Rows are points. To make a cloud, some directions were put in groups of two or more. Within a group, all points are equally far from the middle, so they leave a hole (a ring in 2 directions, a hollow ball in 3). The other directions are filled evenly. Then the cloud was stretched, turned, moved and blurred a little. Count the holes, and give their numbers of directions, smallest first.

Cloud:
[[11,-74,36],
[-23,-2,-18],
[-43,46,-20],
[-47,39,40],
[-12,-65,20],
[-10,-34,-47],
[-10,-23,-60],
[-89,-12,10],
[-51,-12,5],
[-112,-18,7],
[-9,-58,53],
[-7,7,9],
[12,-95,-24],
[-47,-50,65],
[26,-24,46],
[17,23,23],
[-28,-91,76],
[32,-47,12],
[-11,-29,-32],
[-46,-42,-23],
[-9,69,-3]]
Holes: 0

Cloud:
[[-26,-15,-11,-43],
[58,-22,44,17],
[19,-56,0,40],
[-51,49,6,27],
[43,46,17,82],
[30,43,-63,27],
[-38,30,-25,-21],
[35,-49,-18,13],
[-32,-34,69,24],
[45,61,-40,54],
[-49,12,54,59],
[-49,9,18,75],
[13,-46,-23,-5],
[46,66,-12,62],
[-6,-29,56,-28],
[-52,23,10,65],
[28,-55,-8,29],
[52,-16,20,82],
[-32,52,1,-26],
[55,-24,19,74],
[48,32,-62,2],
[-15,-13,27,-53],
[39,67,7,60],
[-8,40,59,57],
[41,44,-16,88],
[-31,-20,74,37],
[-25,-52,27,51],
[40,76,-7,31],
[-38,-15,70,46],
[-5,-14,2,97],
[-23,-32,31,-40]]
Holes: 2 (2, 2)

Cloud:
[[-9,14,21,73,-8,23],
[57,-21,30,-12,-12,18],
[-16,-43,50,-22,26,45],
[33,-15,-35,40,-5,44],
[-29,-13,-7,7,-52,-32],
[-7,-10,30,-121,-13,-31],
[60,-3,-55,-29,-35,-50],
[54,-20,24,13,15,-32],
[-45,-28,1,-48,-43,0],
[-31,-8,-52,-49,-63,5],
[7,-60,5,-6,6,-23],
[-25,47,21,31,30,-15],
[-44,10,-6,-16,30,35],
[-32,-1,-2,20,33,-39],
[73,22,-21,17,3,-14],
[-33,26,-44,14,29,33],
[-45,14,59,-31,1,51],
[23,45,-55,-9,-39,-37],
[-48,-19,-29,-46,-19,-7],
[22,43,-80,1,-47,-51],
[38,-3,5,-52,60,23],
[-9,-9,-6,56,31,-53],
[38,46,-23,-53,8,26],
[38,-36,-36,-80,11,-6],
[-33,8,10,4,-27,30],
[-2,17,9,4,-79,-13],
[38,-28,28,-75,23,2],
[23,-54,3,-10,-20,27],
[-24,18,52,7,-34,12],
[17,40,33,-64,-7,32],
[-4,-15,-34,36,14,12],
[39,-27,-6,13,-28,80],
[44,-21,0,-30,-1,61],
[-34,2,-50,-7,-8,-47],
[36,24,-22,-31,-21,-78],
[-31,14,2,30,32,-58],
[51,-25,6,-62,-57,-15],
[13,60,5,-6,-19,4],
[-22,18,-89,1,-32,-30],
[10,33,5,-65,-15,8],
[31,33,31,-67,-16,52],
[23,-34,-15,-35,37,21],
[49,13,69,-49,-6,24],
[-11,-35,46,16,23,-2],
[-15,6,25,52,48,-20],
[18,15,63,-77,-11,-8],
[-7,-31,-7,48,-21,-31],
[59,-33,55,-11,-25,-28],
[50,28,-18,-44,46,19],
[-21,32,32,-10,-9,-17],
[-21,47,-16,-46,-4,48],
[-28,28,-7,-45,-30,60],
[-19,-28,-14,15,45,-50],
[41,-33,40,-67,10,-12]]
Holes: 1 (2)

Cloud:
[[-52,-34,-26,-49,-23,-15,-10,-1],
[-32,-21,11,19,13,12,-105,-31],
[12,-73,-40,-9,-39,-48,3,-61],
[-75,-37,-44,10,-54,-35,34,57],
[-4,32,18,22,44,-19,-45,89],
[-68,-17,-73,9,-53,-4,61,37],
[27,-54,37,-80,7,22,-18,-24],
[61,-28,-51,-64,30,23,5,28],
[-56,-11,-54,11,19,55,3,13],
[-62,-58,-64,-10,-8,33,-14,87],
[23,-121,-6,49,-32,-29,-29,-3],
[4,-77,24,-41,15,17,73,-13],
[40,-40,36,31,24,-15,44,56],
[19,-54,4,-35,18,38,106,-59],
[0,-36,-41,-34,-15,-11,-52,-61],
[46,-7,58,-28,-27,16,3,10],
[1,-23,-56,16,-101,-3,-18,19],
[2,-48,-8,-39,45,28,112,56],
[-9,-72,60,17,-28,55,50,-15],
[77,-2,-12,-71,71,38,-1,71],
[-67,-68,-43,-33,-26,11,10,22],
[-7,-57,39,-75,61,38,25,-36],
[-23,57,-2,-35,-36,9,-60,11],
[24,-22,1,-33,-49,-78,7,37],
[51,25,65,-52,-9,24,-74,58],
[38,-8,61,38,-35,47,-43,-44],
[-9,24,30,23,45,14,-10,83],
[-36,-24,-21,29,10,-46,-15,19],
[45,-10,-48,-15,-22,35,3,8],
[-16,-70,-9,-55,69,10,69,50],
[10,37,40,-58,13,30,26,41],
[-93,5,5,-25,7,9,15,-81],
[-25,4,-48,-83,-28,1,-39,-24],
[-38,-66,-30,-81,-33,69,-22,13],
[-15,-93,21,2,-32,9,39,77],
[10,2,7,11,-59,-69,-19,34],
[11,-84,-30,-25,5,14,-35,39],
[29,-74,-62,24,41,8,74,-40],
[-37,-39,35,59,-42,68,49,-47],
[-92,-32,-23,-15,-22,25,-25,-26],
[16,16,-59,14,-33,-22,-24,20],
[-71,-76,2,2,-27,13,-38,-48],
[-27,5,10,-54,-1,-41,5,48],
[73,-35,-51,-10,-11,4,43,-5],
[-36,2,-28,-45,-52,-48,6,-13],
[6,-59,27,-57,16,13,-20,18],
[-21,-4,1,-13,94,79,51,23],
[73,-41,-4,-55,-28,36,30,-47],
[36,-35,-29,-24,34,75,-15,41],
[38,-55,51,-3,10,63,0,-21],
[-22,30,7,14,-37,38,-13,-7],
[0,-24,-30,-43,31,77,36,-11],
[-36,6,21,-48,-104,-44,24,16],
[-13,-11,4,5,-66,-39,-42,-40],
[-49,37,42,-45,17,33,33,9],
[-70,-40,-38,4,7,-38,31,0],
[8,-43,-53,-87,-22,20,32,-71],
[-40,30,-23,-48,-9,-10,-50,-3],
[-46,-41,-53,-33,16,34,-40,-17],
[27,-84,-14,-2,52,37,58,27],
[-69,-7,-37,28,-35,5,12,9],
[-14,-83,0,39,-7,-29,-35,46],
[11,-53,26,-38,42,65,35,13],
[-12,-82,-61,-4,-34,24,70,55],
[51,-60,16,6,-28,53,33,-21],
[18,-53,-53,-42,-82,12,-7,39],
[-65,26,-30,-6,63,22,7,-32],
[23,-55,-51,-56,36,0,-26,-69],
[-17,-110,-28,-18,51,43,-1,-9],
[32,21,-29,-63,38,51,-10,-99],
[-38,2,58,-17,-3,72,-6,76],
[40,-16,-72,-32,18,3,2,-15],
[-2,32,-43,-24,-10,-24,-15,-52],
[-21,-77,31,3,-61,-1,-42,16],
[31,-32,1,-22,-7,-81,33,54],
[-46,-1,13,11,-4,-41,54,-89],
[-15,-14,0,53,3,44,22,-54]]
Holes: 1 (3)

Cloud:
[[-41,16,-10,-36,-17,32,59,-64,34],
[-40,-23,32,-19,-23,44,15,-98,29],
[47,-79,-28,8,-5,14,-6,-36,114],
[56,61,61,-2,-30,59,-46,-18,5],
[-66,-11,49,-49,-10,25,29,-27,10],
[49,22,-1,37,-1,15,-13,-60,-71],
[-22,30,108,25,10,-43,-16,-54,-29],
[44,-28,48,19,22,57,58,-16,3],
[35,-18,-65,29,-32,41,18,-29,66],
[-48,-52,-62,23,47,-5,88,48,40],
[48,40,42,32,-15,-67,-51,-48,-28],
[43,-27,-35,-44,-38,-16,83,-20,-1],
[-33,-70,-8,-5,-37,-31,-9,-73,27],
[-31,91,50,-25,-54,-7,4,-32,-37],
[42,11,56,60,-19,25,-73,-44,-5],
[-33,26,10,-30,6,-74,15,-86,-67],
[-34,39,6,-8,8,-78,-8,-71,16],
[-48,-33,-46,-30,-15,-67,52,-43,-55],
[-73,-50,-28,43,15,25,-7,-90,12],
[38,-14,-6,-33,-21,12,94,-39,56],
[-30,4,24,-5,-40,32,-81,-72,0],
[-39,10,58,-47,-18,24,47,-30,8],
[-17,54,33,-2,40,40,-12,31,-35],
[-45,-32,-4,-20,79,-56,21,14,-8],
[28,-2,-51,-12,-70,-38,24,3,-32],
[23,-31,25,-22,16,24,80,4,-50],
[13,40,62,43,29,-39,52,-1,86],
[0,-21,-43,87,-38,17,3,9,63],
[-4,-8,-3,-14,-3,9,-17,-113,-12],
[46,-42,45,-1,-73,21,17,-14,87],
[-20,7,-83,-7,5,-15,9,-59,16],
[54,79,9,-16,8,57,-47,-2,-8],
[4,11,-40,29,52,-41,-11,46,-2],
[6,-33,-20,2,47,47,-3,-79,18],
[41,-7,10,-7,38,-27,44,-81,53],
[-27,-59,18,-7,29,-8,-20,-77,53],
[-29,5,29,-32,21,63,58,-37,-4],
[4,-49,5,-41,70,20,53,-50,16],
[-31,25,-47,30,-40,-7,75,3,-51],
[-37,-68,-26,-23,46,22,88,-80,27],
[8,-26,-67,48,8,-62,62,0,15],
[-99,17,-8,32,-24,-34,13,-26,-102],
[55,4,-15,-6,-4,3,6,-76,24],
[-1,-41,78,23,51,29,42,-22,30],
[-97,36,-6,41,-21,32,59,-14,-21],
[27,16,86,-11,16,47,-14,17,-18],
[40,9,31,49,65,50,-12,28,71],
[-30,-24,7,-1,58,4,-4,-105,-52],
[75,-4,28,83,-8,-17,42,4,79],
[-44,46,27,-42,80,-12,18,-89,19],
[-92,-50,-2,20,1,-15,-12,-47,5],
[15,35,43,95,43,-19,-56,-27,36],
[68,-46,-37,5,10,52,63,-24,78],
[55,5,-35,13,16,36,-5,-52,19],
[51,61,36,25,67,-20,14,25,-31],
[-13,-7,-49,2,23,43,82,-62,-21],
[1,21,61,-77,-22,-4,-75,-36,39],
[-1,-67,78,-22,22,-2,15,-58,-11],
[21,-5,-61,30,32,-41,-35,-13,21],
[-64,33,44,42,-24,26,-37,7,-19],
[4,40,22,-1,-50,-13,-8,59,36],
[33,-57,25,-42,3,56,53,-33,22],
[-25,-37,15,-22,18,70,-35,-29,9],
[41,-25,-55,36,2,-66,91,-10,55],
[-22,35,33,-4,103,-39,60,-2,45],
[-38,-1,-10,-10,11,11,-41,-64,85],
[-66,-21,-28,-76,16,-20,-7,-39,33],
[-46,0,-9,-12,54,50,-5,-76,-65],
[-15,-43,-64,39,44,-73,80,4,37],
[-3,-16,-20,17,93,49,12,3,36],
[-9,11,53,12,-36,63,-20,-32,64],
[10,52,58,56,-13,-52,47,-40,3],
[-56,50,-42,85,-1,45,15,-5,6],
[21,71,42,3,-16,-75,17,-20,9],
[51,88,28,26,-53,17,-26,-51,12],
[13,-13,-36,-42,-1,11,58,-70,42],
[99,13,35,-14,-12,18,-24,41,7],
[-81,-26,-39,-11,33,-43,17,-45,-49],
[-67,17,23,25,4,28,78,8,-61],
[31,71,68,49,2,19,35,21,37],
[-29,48,93,19,51,-44,-20,-55,7],
[10,-25,81,40,36,7,64,-15,-7],
[-8,-71,-35,40,2,60,-7,-7,94],
[27,57,54,-7,70,20,23,21,-3],
[73,-39,47,39,22,33,12,9,112],
[-25,26,-22,1,-8,39,-76,-5,-30],
[6,4,-79,27,19,-13,87,-2,-2],
[-30,-42,24,-31,71,-46,73,-30,65],
[21,42,66,-49,16,41,-26,31,14],
[-49,1,15,24,18,-57,80,-33,68],
[-32,-18,15,-32,45,-65,61,-40,72],
[-52,61,-24,59,18,68,-7,-15,-13],
[-83,54,32,-11,-36,-37,-10,-41,-36],
[48,71,-13,12,10,55,-3,-68,15],
[75,-13,-10,-30,-10,20,-1,-42,50],
[-49,72,-8,22,28,2,66,-12,-66],
[-50,83,5,87,33,-38,-24,-16,33],
[41,41,32,7,-86,43,-34,-16,-10],
[25,28,-22,65,2,-20,28,47,-4],
[40,-5,-31,61,0,-67,70,-10,50],
[-74,52,-11,76,-19,2,83,-6,-16],
[45,76,37,1,-12,-7,26,8,100]]
Holes: 1 (6)

Cloud:
[[15,70,86,-38,-24,40,9,31,2],
[-8,80,49,-21,-62,36,-35,-47,-11],
[-45,14,-43,-51,-16,-8,-27,-42,-59],
[-12,-2,-57,-27,-34,4,-24,8,101],
[8,22,-61,-73,-62,9,-46,2,-1],
[60,26,19,8,-13,22,23,-120,46],
[9,-5,-54,32,-40,-31,-42,-54,51],
[45,-23,36,-23,-19,-102,-58,60,-23],
[-1,66,11,-10,6,3,14,-93,81],
[-7,50,-2,-40,2,-34,-26,-74,-43],
[57,-32,-6,4,23,-70,-68,-39,-18],
[11,62,-45,3,39,28,-36,-20,60],
[26,34,32,-3,-95,-43,-30,62,49],
[38,-34,67,-29,-6,50,29,-6,43],
[-43,62,76,-43,-42,-16,33,-19,30],
[38,61,-1,-26,-21,28,-16,-99,-38],
[-25,60,31,-1,42,-3,-27,-84,11],
[-28,61,-82,-48,45,-4,38,-30,10],
[-7,63,23,-21,-69,-20,-47,71,37],
[34,-53,-30,-24,4,16,-66,20,-65],
[33,8,7,7,-6,-121,-18,11,0],
[-17,25,-45,-4,12,11,-64,52,39],
[21,17,-57,-18,-45,49,-60,40,-25],
[69,11,22,-51,-69,-38,-49,14,7],
[47,27,-13,-24,-89,-41,-59,49,7],
[84,58,-28,19,-14,-40,-39,33,-25],
[43,-70,-14,13,-33,-13,4,-21,58],
[6,-57,8,5,91,-45,-51,-36,-4],
[40,-1,-19,4,-44,49,35,90,-1],
[-35,6,53,-16,17,29,82,-88,36],
[-4,53,-18,-84,-63,-23,17,-17,-3],
[-83,58,-12,6,4,21,-34,-63,-12],
[-53,-17,-16,-29,-13,63,-38,-21,6],
[-14,7,-56,31,50,-62,-48,35,-58],
[60,-26,44,-8,47,-83,-42,-1,-5],
[39,73,-1,-64,-37,25,22,45,-54],
[17,72,51,-4,46,-32,23,-5,-51],
[67,-5,-32,40,14,34,63,-22,-17],
[49,-13,27,51,57,49,-9,49,-14],
[-35,48,-24,-25,-64,-37,-17,17,-74],
[68,-79,4,55,39,-34,-11,40,-79],
[51,-76,-5,-7,-40,-12,-14,-21,38],
[-75,10,45,-26,-12,-60,8,13,-50],
[-33,3,74,15,18,64,55,-9,-52],
[-48,47,19,47,-34,-53,-19,-45,22],
[-13,28,-64,-28,-5,23,-32,39,78],
[-15,-51,-34,-32,51,-11,43,42,75],
[86,-45,46,8,-32,-92,6,53,-9],
[50,30,-13,31,20,38,-26,-75,-76],
[6,25,25,-2,30,-51,91,9,-19],
[0,7,8,-43,-21,-23,-43,-4,98],
[85,-36,36,-6,-3,51,-21,32,-78],
[-7,38,-68,17,11,16,-10,31,63],
[-59,19,49,-45,12,-36,-3,-53,-22],
[0,-6,-58,63,4,31,-2,-41,-69],
[73,42,-4,-46,-22,6,-56,64,-53],
[50,32,19,3,41,27,16,-47,74],
[54,-67,-32,16,22,3,-56,39,-69],
[-23,9,-4,0,-22,47,-67,35,-21],
[-48,-4,33,-15,67,57,54,19,-80],
[86,13,38,50,-4,-2,-39,-61,-7],
[-19,36,-31,73,5,59,28,-8,-51],
[60,18,12,-9,4,-3,71,-62,-18],
[11,-12,23,29,25,-106,-39,-19,-43],
[34,43,-5,34,-41,-32,-56,-65,37],
[6,5,-77,-16,24,-70,-19,44,14],
[66,17,-13,-69,-72,-20,1,29,42],
[21,-53,-5,5,-63,-1,3,52,-25],
[22,-26,3,-57,-37,16,83,20,-25],
[-86,40,-40,-3,13,-28,2,-56,43],
[41,-34,12,12,2,38,49,55,45],
[45,-13,-39,13,-40,-83,3,86,-3],
[1,-67,8,-73,8,10,57,-14,-26],
[45,-17,5,49,-10,-7,80,-20,-44],
[31,73,-7,-44,-65,56,-43,17,10],
[-62,6,-37,36,48,41,-26,-84,-5],
[68,-23,49,5,85,-43,-4,-8,-25],
[-23,8,65,26,-61,22,-29,-15,-65],
[-3,21,34,-12,44,-49,74,-26,24],
[70,-27,3,-6,1,81,-44,8,-48],
[-32,-18,9,10,33,32,-3,114,-43],
[-20,33,-26,66,-24,43,63,2,-43],
[-18,-20,13,-1,-48,63,59,22,-18],
[63,1,12,-19,4,-101,-27,15,18],
[35,19,-49,47,-2,47,64,-18,-11],
[-55,50,-19,5,-76,18,-24,-53,-20],
[-15,-7,-16,-34,72,56,3,-62,-96],
[19,-23,-2,65,-31,-39,-41,-57,5],
[2,-52,47,44,58,-33,29,-13,23]]
Holes: 3 (2, 2, 4)
